Rows are points. Each copy is the shape, with its points in the same order, turned, moved and blurred by noise. Is it also mirrored, or only turned?

Shape:
[[-4.3  2.1]
 [-0.5 -4.1]
 [-3.9  5.4]
 [ 2.6  0.3]
 [ 3.8 -4.7]
 [ 1.7 -0.6]
 [ 3.6 -1.3]]
Copy 1:
[[ 2.7  4.4]
 [-3.6  0.3]
 [ 6.2  3.8]
 [ 1.4 -3.2]
 [-3.6 -4.3]
 [ 0.6 -2.0]
 [-0.7 -3.7]]
Copy 1 is: only turned
Copy 2, 7 rows:
[[-4.0 -0.4]
 [ 1.3  4.9]
 [-4.6 -4.3]
 [ 2.6 -0.8]
 [ 5.9  3.1]
 [ 2.5 -0.3]
 [ 3.9  0.2]]
Copy 2 is: mirrored

Shape (7 x 3):
[[-3.9 -4.4 -0.8]
 [ 3.6 -2.6  0.0]
 [ 2.7  4.3  0.7]
 [-4.3 -0.2  2.8]
 [ 0.9  5.3  2.9]
 [-2.0 -3.6  5.4]
 [-2.5 -5.0 -1.6]]
Copy 1 (7 x 3):
[[ 4.9 -3.5  2.7]
 [ 5.1  3.2 -0.3]
 [-2.0  4.3 -1.6]
 [-0.1 -1.3  4.3]
 [-4.0  4.1  0.9]
 [ 3.0  1.3  6.6]
 [ 5.2 -2.8  1.7]]
Copy 1 is: only turned
Copy 2 (7 x 3):
[[-0.1 -4.7 -3.0]
 [-1.2  2.8 -4.5]
 [ 1.5  5.4  1.0]
 [-0.8 -3.0  2.1]
 [ 1.6  3.1  4.3]
 [-5.5 -2.3  0.4]
 [ 0.0 -4.0 -5.6]]
Copy 2 is: mirrored
Copy 3:
[[-3.1  1.3 -3.7]
 [ 2.0 -4.7 -2.6]
 [ 4.9 -1.9  3.5]
 [-2.9  0.8  2.1]
 [ 3.0 -1.8  5.8]
 [-4.6 -3.4  0.9]
 [-2.3  0.3 -4.3]]
Copy 3 is: only turned

Shape:
[[ 3.7 -2.3  1.3  1.4]
 [-2.7  5.2  5.2  4.0]
 [ 2.1 -5.1 -4.8 -3.4]
 [ 0.3 -2.8 -0.3 -2.1]
 [-6.8  3.3  0.8  1.4]
 [-1.4  1.3  1.1 -4.2]
 [-0.7 -3.8  1.3 -0.5]
 [ 1.2  3.5 -3.9 -4.8]]
Copy 1:
[[ 4.6 -1.6  0.5  0.1]
 [-3.2  0.4  6.5  6.0]
 [ 3.1  1.0 -5.2 -6.4]
 [ 0.3 -0.8 -0.9 -3.1]
 [-5.3  4.0  3.4  1.1]
 [-4.2 -1.6 -0.7 -1.4]
 [ 1.7 -0.6  1.7 -3.1]
 [-2.8  0.2 -6.2  0.6]]
Copy 1 is: mirrored
Copy 2, 8 rows:
[[ 3.6 -0.9  1.9  2.9]
 [-2.5 -4.0  8.4 -3.0]
 [ 1.5  2.5 -5.4  3.5]
 [ 0.9 -0.3 -1.9  0.2]
 [-6.3 -2.9  3.2 -3.3]
 [-0.1  1.3 -0.1 -4.2]
 [ 1.2 -3.1 -1.5  0.7]
 [-1.5  6.9 -0.2 -2.0]]
Copy 2 is: only turned
Copy 3 (8 x 4):
[[ 2.0 -1.2 -2.3 -5.1]
 [ 4.7 -1.0  7.6 -1.8]
 [-4.8  0.1 -6.0 -2.6]
 [-3.0  0.2 -1.3 -3.9]
 [-1.9 -1.5  7.3  0.9]
 [-2.4  3.9  2.0 -2.4]
 [-2.6 -1.6  0.0 -5.4]
 [-1.9  5.0 -1.8  2.4]]
Copy 3 is: only turned

Shape (11 x 6):
[[ 1.1  0.9  2.2  0.9 -1.2  5.4]
 [-3.1 -0.9 -3.8  0.0 -2.2 -4.0]
 [-2.1  9.9  5.1  4.7  6.9  5.0]
 [ 1.0  6.3  4.4  5.7  5.6  2.9]
 [-0.3  1.0 -0.3 -0.1 -3.5 -0.1]
 [ 1.8 -3.2 -2.0 -2.2 -0.2  1.5]
 [-2.5 -0.5  2.7 -1.7 -1.6 -7.2]
 [ 1.1 -2.5 -1.2  2.6 -2.6 -3.6]
 [ 1.9  1.6 -0.8 -1.1  1.8  0.2]
 [ 1.2 -1.8 -0.1 -0.6 -1.6 -2.0]
 [ 5.7  3.6 -1.3 -0.7 -2.0  3.3]]
Copy 1, 11 rows:
[[  0.4  -0.6   3.3  -2.9  -2.3  -2.1]
 [  3.4   3.0  -1.8   5.9  -1.3   4.5]
 [ -0.3   5.4  -1.8  -5.1   1.1 -11.5]
 [  2.0   3.9   0.0  -3.9   3.6  -7.9]
 [  2.1   2.3   0.5   0.1  -2.4   2.6]
 [  0.7  -3.4  -0.2   0.5  -1.1   2.4]
 [ -1.2   6.9  -0.8   2.8   2.1   5.9]
 [  4.2   1.7   2.1   2.8   1.5   4.7]
 [  0.8   0.4  -2.9  -1.7   0.4   0.6]
 [  2.0   0.6   0.4   1.1   0.6   3.8]
 [  3.8  -0.5   0.0  -6.4  -2.7   1.2]]
Copy 1 is: mirrored
Copy 2:
[[ 1.9 -1.2  3.6  2.3 -2.7  3.9]
 [-3.2  0.0 -3.3  2.9 -6.1 -3.8]
 [-3.3  8.7  5.8  2.4  3.5  7.8]
 [-0.5  6.7  5.8  3.0  3.2  3.6]
 [ 0.7  0.2 -0.7  1.2 -5.3  0.1]
 [-0.1 -5.5  0.0  2.1 -2.2 -1.8]
 [-2.9  2.7  0.1 -2.8 -6.4 -5.6]
 [ 0.6  0.2 -0.2  3.1 -4.6 -5.1]
 [-0.7 -0.5 -0.5  0.8  0.2 -0.5]
 [ 0.0 -1.3  0.3  0.9 -3.7 -3.2]
 [ 4.7 -0.9 -2.1  1.4  0.0  3.0]]
Copy 2 is: only turned
Copy 3 (11 x 6):
[[-1.8 -1.6 -1.2 -2.2 -3.7  3.4]
 [ 1.6  0.9  2.8  2.5  2.5 -3.5]
 [-5.3  1.3 -5.9  5.7 -1.1 11.9]
 [-1.7 -0.2 -2.8  4.2 -1.1 11.0]
 [ 0.1  1.8  2.4 -0.9 -0.4  0.0]
 [ 1.8 -2.5 -1.2 -3.3  0.4 -1.3]
 [-1.8 -0.7  6.6  1.5  5.3  0.0]
 [ 3.9 -1.3  4.6  1.4  0.6 -0.4]
 [ 1.2  0.3 -1.5 -1.2  2.8  2.8]
 [ 1.7 -1.6  2.8 -1.0  1.4 -0.2]
 [ 2.3  3.3 -0.9 -4.8 -1.7  3.8]]
Copy 3 is: only turned
Copy 4, 11 rows:
[[ 4.2 -0.9 -1.4 -2.9  2.6  4.1]
 [-4.0 -3.2  0.1  2.5 -1.7 -2.1]
 [-3.1  5.2 -5.0 -8.4  7.3  8.1]
 [-2.2  4.5 -4.1 -3.9  8.3  6.8]
 [ 0.1 -2.5 -3.1 -0.2  0.9 -1.2]
 [ 4.0  0.0  0.9  2.9 -1.1  1.1]
 [-3.1  0.7  2.6  1.5  2.5 -6.0]
 [-0.7 -3.5 -0.7  4.6  2.9 -1.2]
 [ 0.3  2.5 -2.7  0.9  0.5  1.3]
 [ 0.6 -0.3  0.1  2.0  0.8 -1.4]
 [ 3.9 -0.1 -7.4  0.6 -0.1  2.3]]
Copy 4 is: mirrored

Shape (14 x 8):
[[  1.5   3.0  -4.4  -0.8  -1.0  -1.1  -2.9   0.1]
 [  3.3   1.4   0.6   2.0   1.5   1.3  -1.9  -0.6]
 [  0.7   3.2   1.8 -16.7   2.6   1.4  -2.1   1.3]
 [  2.3   1.8  -2.1   2.3  -2.0   0.7   0.8   6.7]
 [  1.1 -14.1   3.0   3.9   0.5   0.9  -0.1   1.9]
 [ -0.3  -3.1   0.4   3.5  -1.9   3.2  -0.8  -1.8]
 [  1.1   2.2  -6.0  -1.6   6.6   1.5   0.8  -1.2]
 [  0.0   0.9   2.3   3.4   1.1  -2.3   4.9  -1.3]
 [  2.4   0.3  -2.9  -1.5  -0.5   1.9  -0.2  -0.4]
 [  0.2  -4.8   2.8   2.0  -2.1   2.6   2.6   1.3]
 [ -1.8  -0.8   2.8   1.3  -0.2  -1.4  -2.0   1.2]
 [  1.6  -1.5   1.3  -0.3  -1.5  -2.5   1.5  -0.8]
 [ -1.2   3.0  -7.9   1.0  -2.1  -2.9   2.8  -0.6]
 [ -5.9   2.6   1.6   1.8   0.7   0.7  -1.1   5.6]]
Copy 1 (14 x 8):
[[ -2.9   0.7   2.7   0.8  -2.1  -3.5  -3.5  -1.9]
 [ -0.5  -1.3   3.3   0.8  -1.5   0.8   0.0   0.5]
 [  2.0  -2.5  -0.1 -11.7  -2.0  -6.2  -2.7 -11.8]
 [ -1.8   2.3   1.0   0.5  -4.8  -4.4   3.7   1.3]
 [ 12.6   2.0  -1.4   2.8  -6.6   2.6  -1.1   4.5]
 [  2.8  -0.7  -0.4   4.4  -4.4   2.6   0.0  -1.2]
 [ -0.1   4.9   4.6  -0.7   3.5  -1.7  -1.9  -4.1]
 [ -1.1   1.9  -3.5  -0.2  -0.1   3.9   1.9   2.2]
 [  0.2   2.7   2.4  -0.1  -3.6  -0.9  -1.3  -2.8]
 [  4.0   0.8  -2.9   2.1  -6.4   2.3   2.6   0.6]
 [  2.0  -1.8  -2.4   1.5  -1.7  -1.4  -0.6   0.6]
 [  0.1   0.6  -2.4  -1.8  -4.1   1.6  -1.9   0.9]
 [ -5.6   7.0  -1.0   2.6  -1.9  -2.2  -3.0  -0.6]
 [  0.5  -1.5  -5.2   2.7   0.3  -5.4   4.0  -0.9]]
Copy 1 is: mirrored
Copy 2 (14 x 8):
[[ 3.9  2.2 -1.9  2.6  1.4  2.2 -2.8 -0.9]
 [ 4.0 -3.1 -2.9 -1.0  1.2 -2.0 -4.8 -0.2]
 [-5.9  8.0  1.7  1.0 -9.9 -1.2 -7.3  0.3]
 [ 2.1  3.2 -1.5 -3.5  5.6 -1.5 -0.2 -3.1]
 [-3.2 -7.1  0.9 -3.9  5.6 -3.4  3.5 10.9]
 [ 1.4 -5.3 -0.9  1.1  4.7 -3.4 -0.7  2.3]
 [-0.5 -2.7 -1.0 -0.7 -0.8  6.7 -3.9 -2.8]
 [ 0.5 -4.6 -5.0 -0.6 -1.1 -2.8  3.9 -2.5]
 [-0.6 -0.1 -2.0  1.9  1.9  0.6 -4.1 -0.8]
 [-3.8 -3.8 -1.0 -1.6  3.7 -5.0  1.4  2.0]
 [ 2.4 -1.8  0.8  0.2 -0.9 -4.4  1.3  1.1]
 [-0.1 -1.0 -4.9  0.3  0.4 -2.6  1.4  1.7]
 [ 0.8  1.2 -4.3  3.7  2.7  5.0  2.6 -3.2]
 [ 2.9 -0.7  5.4 -0.8  0.1 -3.2  2.2 -4.5]]
Copy 2 is: mirrored

Shape (14 x 9):
[[ -0.2   1.2  -3.2   1.4   2.1   4.6   0.9   2.1  -3.7]
 [  0.0  -2.7  -2.0  -2.4   1.6   4.2   3.0  -1.1   2.5]
 [ -0.7  -0.9   4.2  -5.1   2.9  -5.2   3.4   1.9  -0.1]
 [  3.7   0.4  -0.3   1.3   1.9  -1.0  -9.5  -1.1  -0.6]
 [  2.8   5.8  -1.0  -0.2 -11.0  -2.5   0.9   4.5  -1.8]
 [ -1.5  -2.4  -3.6  -4.3   2.3  -4.6  -3.5  -1.4   0.2]
 [ -2.6   1.1  -0.3   1.2  -5.9  -4.3   1.1   2.7   0.0]
 [  0.5  -3.4  -0.8  -4.0  -0.9  -3.1  -0.7   0.4   0.2]
 [ -0.8  -2.2   3.8   1.7   1.8   0.5   2.1  -1.3  -6.3]
 [  0.9   4.4  -3.5   2.5  -3.9  -4.5  -4.7  -2.3   1.5]
 [ -0.1   4.0  -3.2  -1.6  -5.2  -2.0   1.5  -1.0  -0.3]
 [  4.1  -2.7  -3.6  -0.1  -0.2   0.2   3.4   1.6  -0.1]
 [  5.6  -2.0   3.7   2.8   2.0   5.6   1.2   9.3  -1.7]
 [ -1.4   1.5   1.2  -3.6  -6.7  -2.4   1.6   2.6  -0.3]]
Copy 1 (14 x 9):
[[-0.3  0.6  2.1  1.5 -2.8 -5.9 -0.8  4.3 -1.8]
 [-1.3  2.6  3.0  2.7  3.9 -1.4  0.1  5.8  1.7]
 [-2.3 -6.2 -1.8 -1.3  1.4  3.2  0.3  4.3  3.3]
 [ 6.5  3.0 -2.9 -0.4 -5.9 -3.0  0.5  3.0  6.2]
 [ 0.4 -1.2 -5.5 -1.5 -0.4 -2.6 -9.6 -5.2 -2.0]
 [ 6.2 -2.5  2.9  0.5  0.6 -0.1 -1.2  4.0  6.8]
 [ 2.0 -2.9 -1.4 -1.0  1.5 -1.0 -1.7 -4.9 -0.6]
 [ 1.6 -1.6  0.7 -2.1  2.5 -0.3 -2.2  2.4  5.5]
 [-0.6 -1.0  2.1 -5.4 -2.4  0.0  2.8  4.0 -1.6]
 [ 9.1  1.4 -3.0  1.7 -1.0 -0.6 -2.5 -2.1  0.5]
 [ 3.2 -0.5 -0.7  1.5  1.4  0.0 -6.1 -0.6 -1.6]
 [ 0.3  0.6 -0.7 -2.1  4.4 -5.0 -1.5  4.9  0.2]
 [-7.1  1.5 -4.9 -2.5 -2.2 -9.8  2.5  4.6  1.0]
 [-1.5 -2.4 -1.4 -1.2  2.1  0.9 -5.6 -2.9  1.0]]
Copy 1 is: mirrored
Copy 2 (14 x 9):
[[-7.4  3.2  0.9 -0.5 -2.7 -2.2  2.4  2.2 -2.4]
 [-0.6  4.4  0.5  0.8  3.3 -0.3  2.7  1.3 -1.5]
 [ 3.2 -3.8  0.1  3.3 -4.3  1.3  3.4 -2.6 -0.7]
 [-4.1 -1.9 -1.3 -6.5 -3.0 -3.0 -6.7  0.3 -0.4]
 [-3.9  2.0  4.8  9.6 -7.1 -2.9 -8.0 -0.8  2.2]
 [ 1.9 -0.6  1.1 -2.7 -2.7 -5.9  0.7 -1.7  2.8]
 [-2.4  0.0  1.3  6.4 -5.4 -2.3 -1.9  1.6  5.3]
 [ 2.8  1.2 -0.7  1.3 -2.3 -3.8 -0.7 -0.9  1.0]
 [-0.9 -0.3 -2.8  1.8 -6.2  0.1  2.2  4.4 -4.8]
 [-3.0 -2.1  4.3 -0.4 -3.2 -3.3 -6.6  2.5  5.6]
 [-1.9  1.8  6.0  3.3 -3.0 -3.6 -3.2  0.9  2.2]
 [-2.4  0.7 -0.2  3.6  1.9 -4.5 -0.2 -0.1 -2.2]
 [-9.3  1.0 -6.0  4.7 -1.4  2.4 -1.3 -2.9 -5.3]
 [-0.1  3.3  2.3  6.6 -5.8 -1.3 -2.4 -1.0  2.5]]
Copy 2 is: mirrored
